Each row of a before or after table is a point. One or more steps were done to the points. Then noise was added and the rows were shuffled. The steps act on columns, c1 being the first. Name the steps. A step turns or swaps two columns, mirrors them in a line or flattens them onto one, adds a multiple of one to another, or multiplies or shifts one. Angles are multiples of 10 degrees, from the lower column toward the higher: turns from -170 to 170, lines from 10 to 170 but not 90. Use the fewest steps. Two steps may share a column if one is a turn and the other turns, adds or multiplies; they go together, in the order done. Otherwise the lowest column goes first.

Before (10 x 3):
0.47, 0.95, -0.07
0.20, -0.43, 0.13
-0.12, 0.11, -0.04
-0.34, -0.03, 0.67
0.52, -0.43, -0.39
-0.29, -0.42, -0.44
0.12, 0.10, 0.59
0.39, -0.41, -0.32
0.64, 0.48, -0.24
-0.46, 0.16, 0.45
After (10 x 3):
-0.41, -0.04, -0.56
-0.20, -0.16, 0.12
0.13, 0.06, -0.02
-0.56, 0.07, -0.24
0.53, -0.13, -0.03
-0.19, 0.07, -0.61
0.05, -0.24, 0.65
-0.14, 0.18, 0.70
-0.21, 0.35, 0.42
0.07, -0.17, 0.50
Steps: turn c1 and c3 by 120 degrees; multiply c2 by 0.4

Before (10 x 4):
-0.60, 0.77, -0.36, 0.22
-0.16, 0.13, -0.20, -0.10
-0.20, 0.50, -0.02, 0.33
0.20, -0.24, -0.21, 0.32
-0.18, 0.18, 0.18, -0.37
0.72, 0.39, -0.15, 0.09
0.62, -0.05, -0.04, 0.34
-0.02, 0.16, -0.21, -0.34
0.71, 0.69, -0.28, -0.33
-0.51, 0.57, -0.21, -0.01
After (10 x 4):
0.04, 0.35, 0.28, 0.41
0.65, 1.37, -0.22, 0.29
0.17, 0.76, 0.13, -0.45
0.16, 1.10, -0.14, 0.43
0.25, 0.74, 0.00, -0.14
-0.25, 1.30, 0.74, -0.44
-0.36, 0.98, 0.63, 0.12
0.49, 1.16, -0.25, 0.00
-0.02, 0.77, -0.25, -0.46
-0.36, 0.54, 0.50, 0.44
Steps: turn c1 and c3 by 130 degrees; shift c2 by 0.60; multiply c4 by 1.3

Before (11 x 6):
0.50, -0.27, 0.32, -0.07, 0.34, 0.00
-0.58, 0.03, 0.89, 0.13, -0.19, -0.29
0.59, -0.01, -0.12, 0.20, 0.21, -0.01
-0.42, -0.12, 0.74, -0.24, -0.22, -0.27
0.08, -1.23, 0.07, 0.01, 0.06, -0.16
-0.42, 0.08, -0.35, -0.05, 0.06, -0.27
-0.26, -0.21, 0.71, -0.43, 0.23, -0.03
-0.33, 0.02, -0.02, -0.13, -0.13, 0.06
-0.28, -0.07, 0.33, 0.17, 0.59, 1.02
-0.64, -0.26, 0.31, 0.18, -0.12, 0.01
0.69, -0.10, -0.19, -0.30, -0.21, -0.14
After (11 x 6):
0.10, -1.20, 0.09, 0.05, -0.09, -0.07
-0.23, 0.14, -0.38, 0.04, 0.47, 0.03
0.59, -0.27, 0.33, -0.06, -0.41, 0.05
0.34, -0.09, 0.30, -0.20, 0.51, 0.09
0.07, -0.18, 0.70, -0.42, 0.42, 0.13
0.30, -0.09, -0.16, -0.21, -0.83, 0.10
-0.40, 0.01, -0.02, -0.12, 0.30, 0.03
-0.54, 0.09, 0.81, 0.12, 0.58, -0.08
-0.54, -0.32, 0.28, 0.13, 0.67, -0.12
-0.48, -0.14, 0.77, -0.09, 0.37, 0.02
0.54, 0.02, -0.12, 0.19, -0.54, -0.03
Steps: multiply c1 by 1.3; turn c1 and c5 by -60 degrees; flatten c4 and c6 onto the line at 160 degrees

Before (14 x 9):
-0.36, -0.04, -0.61, 0.26, -0.12, -0.04, 0.15, -0.49, 0.11
-0.09, -0.32, -0.75, -0.24, -0.18, -0.05, -0.12, 0.16, -0.95
-0.39, -0.07, -0.60, -0.52, -0.14, -0.08, 0.06, 0.71, -0.82
-0.03, 0.39, 0.11, 0.06, -0.24, 0.52, -0.40, 0.60, -0.40
-0.70, -0.48, 0.02, -0.40, -0.46, -0.18, 0.05, -0.31, 0.03
-0.76, -0.19, -0.65, 0.13, 0.37, -0.04, -0.15, -0.46, 0.32
-0.40, -0.21, 0.09, 0.37, -0.61, 0.45, 0.14, 0.80, -0.23
-0.35, -0.33, -0.79, -0.22, -0.46, -0.11, -0.33, 0.48, -0.15
-0.15, -0.01, -0.43, 0.22, 0.65, -0.14, 0.01, -0.21, 0.17
-0.50, 0.60, -0.29, -0.20, 0.59, 0.45, 0.00, 0.17, 0.18
-0.25, -0.30, -0.40, 0.36, 0.35, -0.12, -0.23, -0.36, 0.12
-0.12, 0.54, 0.21, -0.08, 0.02, 0.15, 0.03, 0.64, -0.01
-0.95, 0.01, -0.27, 0.05, -0.15, -0.47, -0.15, -0.26, -0.09
-0.26, 0.26, 0.27, 0.09, 0.52, 0.36, -0.34, 0.16, -0.34
After (14 x 9):
-0.84, -0.18, 0.51, -0.43, -0.03, 0.31, 0.36, -0.21, -0.11
-0.09, -0.08, -0.51, 0.15, 0.39, 0.49, 0.11, -0.04, -0.42
0.09, -0.04, 0.48, 0.59, -0.12, -0.14, 0.34, 0.69, -0.90
-0.50, 0.39, -0.11, 0.10, 0.45, 0.63, 0.50, 0.24, -0.11
-0.65, -0.29, 0.19, -0.34, -0.18, -0.45, -0.29, 0.35, -0.35
-0.22, -0.02, 0.12, 0.86, 0.41, -0.60, -0.30, -0.22, -0.39
0.41, -0.31, 0.72, 0.12, -0.11, -0.20, 0.33, 0.28, -0.86
-0.21, -0.47, 0.63, 0.47, -0.12, -0.51, 0.47, 0.30, -0.29
-0.24, -0.39, 0.31, -0.31, -0.11, 0.35, 0.21, -0.42, -0.01
-0.26, 0.02, 0.39, -0.20, -0.14, 0.62, 0.30, -0.24, 0.07
-0.35, 0.08, 0.52, -0.40, -0.06, -0.13, 0.29, -0.36, -0.07
-0.79, -0.10, 0.13, -0.25, -0.47, -0.16, 0.23, -0.06, -0.54
0.15, -0.07, -0.34, 0.54, 0.52, -0.23, 0.31, 0.03, -0.36
-0.08, 0.35, -0.45, 0.60, 0.16, 0.00, 0.14, 0.14, -0.03
Steps: turn c1 and c9 by 30 degrees; turn c2 and c7 by -50 degrees; turn c3 and c7 by -140 degrees; turn c4 and c8 by -80 degrees; swap c5 and c6

Before (10 x 11):
0.48, -0.08, 0.04, -0.07, 0.11, -0.21, 0.20, -0.04, -0.12, 0.26, -0.21
0.29, -0.17, -0.39, -0.45, -0.04, -0.03, -0.49, -0.49, -0.55, -0.32, -0.48
0.20, 0.23, -0.40, 0.60, 0.49, -0.93, 0.04, 0.25, 0.01, -0.11, 0.29
-0.12, 0.08, -0.06, 0.16, -0.20, 0.04, -0.08, -0.55, -0.41, -0.01, -0.31
0.58, -0.23, -0.32, 0.06, -0.76, -0.53, -0.05, -0.37, 0.30, -0.04, -0.09
0.75, 0.32, 0.19, -0.51, 0.55, -0.06, -0.84, -0.09, 0.28, -0.53, -0.39
-0.17, -0.25, 0.56, -0.34, 0.83, -0.08, -0.63, 0.12, 0.01, -0.62, -0.40
0.57, 0.36, 0.35, 0.09, -0.32, -0.22, -0.07, 0.41, -1.08, 0.37, 0.23
0.05, -0.21, -0.18, 0.33, -0.08, 0.37, 0.11, 0.28, -0.07, -0.02, -0.69
0.32, 0.03, 0.02, -0.36, -0.22, -0.70, -0.74, -0.13, 0.16, 0.45, 0.15
After (10 x 11):
0.58, -0.24, 0.33, -0.33, -0.97, -0.13, -0.06, 0.18, -0.65, 0.27, 0.26
0.32, -0.24, -0.06, 0.25, -0.09, -0.31, -0.72, -0.40, 0.23, 0.23, 0.19
0.33, -0.12, -0.45, 0.40, -0.38, 0.10, -0.46, -0.65, -0.37, -0.31, -0.46
0.61, 0.28, -0.32, 0.11, -0.39, -0.21, -0.08, -0.20, 0.70, -0.23, -0.07
-0.17, -0.04, 0.56, 0.41, 0.63, 0.06, -0.65, 0.13, -0.49, -0.63, -0.37
0.71, -0.61, 0.17, 0.16, 0.57, -0.02, -0.87, -0.66, -0.19, -0.54, -0.35
-0.10, 0.09, 0.01, -0.19, -0.47, 0.05, -0.05, -0.52, -0.16, -0.03, -0.29
0.44, -0.01, 0.05, 0.06, 0.07, -0.07, 0.18, 0.04, -0.16, 0.11, -0.20
0.21, 0.25, -0.39, -0.60, 0.35, -0.32, 0.01, 0.50, -0.27, -0.45, 0.41
-0.01, 0.35, -0.17, -0.13, -0.12, 0.12, 0.17, 0.68, -0.01, 0.12, -0.68
Steps: turn c2 and c4 by -140 degrees; add 1 times c2 to c8; turn c5 and c9 by -40 degrees; turn c6 and c10 by 20 degrees; multiply c6 by 0.4

Before (14 x 12):
-1.32, -0.12, 0.28, -0.03, -0.20, 0.45, 0.24, -0.42, -0.09, 0.58, -0.03, 0.05
0.54, -0.19, 0.50, 0.49, -0.11, 0.41, -0.11, 0.09, 0.00, 0.58, -0.05, 0.23
0.35, 0.56, 0.27, 0.44, 0.20, -0.81, 0.29, 0.15, 0.17, 0.44, -0.24, 0.14
0.29, -0.27, -0.06, 0.07, -0.15, 0.08, 0.12, 0.34, 0.29, 0.18, -0.05, 0.33
0.07, -0.20, 0.26, 0.38, -0.05, 0.23, 0.18, 0.41, -0.10, 0.09, -0.08, 0.11
0.29, 0.20, 0.03, 0.35, 0.33, -0.16, 0.29, 0.31, -0.37, 0.22, -0.23, 0.61
0.21, -0.28, -0.02, 0.12, 0.25, 0.36, -0.23, 0.17, -0.45, 0.30, 0.93, -0.02
0.46, 0.24, 0.34, -0.04, 0.24, -0.16, -1.07, -0.78, -0.16, 0.04, 0.17, 0.01
0.36, 0.88, -0.18, 0.07, -0.22, 0.46, 0.10, -1.24, -0.31, 0.04, -0.27, 0.22
0.46, -0.33, -0.47, 0.21, 0.79, 0.19, 0.26, -0.20, 0.85, 0.00, -0.15, 0.46
0.37, 0.24, -0.06, 0.87, 0.18, -0.17, -0.40, 0.33, 0.33, 0.28, -0.12, 0.03
0.03, 0.11, -0.17, 0.02, 0.58, 0.37, 0.33, 0.24, 0.21, 0.18, -0.15, -0.13
0.46, -0.06, 0.24, -0.03, 0.25, 0.53, -0.02, 0.50, 0.50, 0.12, 0.46, 1.00
0.40, 0.06, -0.62, -0.09, 0.27, 0.40, -0.07, -0.14, -0.44, 0.54, -0.12, -0.04
After (14 x 12):
0.51, 0.31, 0.20, 0.11, 0.22, -0.42, -0.04, 0.53, 0.45, 0.06, -0.47, 1.00
-0.32, 0.35, -0.17, 0.05, -0.24, -0.70, 0.08, -1.25, 0.36, -0.03, 0.64, 0.17
0.04, -0.15, 0.52, 0.74, -0.13, -0.33, -0.13, 0.12, 0.54, -0.15, -0.27, 0.27
-0.42, -0.05, -0.61, 0.40, 0.27, -0.42, -0.06, -0.13, 0.38, 0.34, 0.02, -0.08
-0.09, -0.16, 0.29, 0.48, -0.18, -0.46, 0.24, -0.38, -1.32, 0.30, -0.22, 0.04
-0.37, -0.04, 0.03, 0.40, 0.33, 0.04, 0.29, 0.31, 0.31, -0.19, 0.35, 0.53
0.17, 0.19, 0.23, 0.59, 0.20, 0.55, 0.33, 0.16, 0.32, -0.17, 0.84, 0.03
-0.41, 0.52, 0.01, 0.31, 0.25, -0.05, -0.25, 0.16, 0.21, 0.03, -0.90, 0.05
0.34, 0.07, -0.08, 0.67, 0.20, 0.13, -0.39, 0.32, 0.40, -0.63, 0.27, 0.16
0.20, -0.02, -0.21, 0.17, 0.61, -0.40, 0.30, 0.23, 0.03, 0.06, 0.06, -0.18
-0.15, 0.29, 0.34, 0.04, 0.25, 0.10, -1.03, -0.76, 0.47, 0.07, 0.11, 0.33
-0.08, -0.20, 0.23, 0.26, -0.05, -0.17, 0.20, 0.43, 0.07, -0.25, -0.17, 0.03
0.28, -0.21, -0.07, 0.15, -0.15, -0.02, 0.13, 0.38, 0.28, 0.01, -0.21, 0.29
0.88, -0.34, -0.47, 0.07, 0.79, -0.11, 0.27, -0.21, 0.45, -0.17, -0.24, 0.36
Steps: swap c1 and c9; turn c2 and c11 by -50 degrees; turn c6 and c11 by -160 degrees; turn c4 and c10 by -60 degrees; add -0.3 times c7 to c12
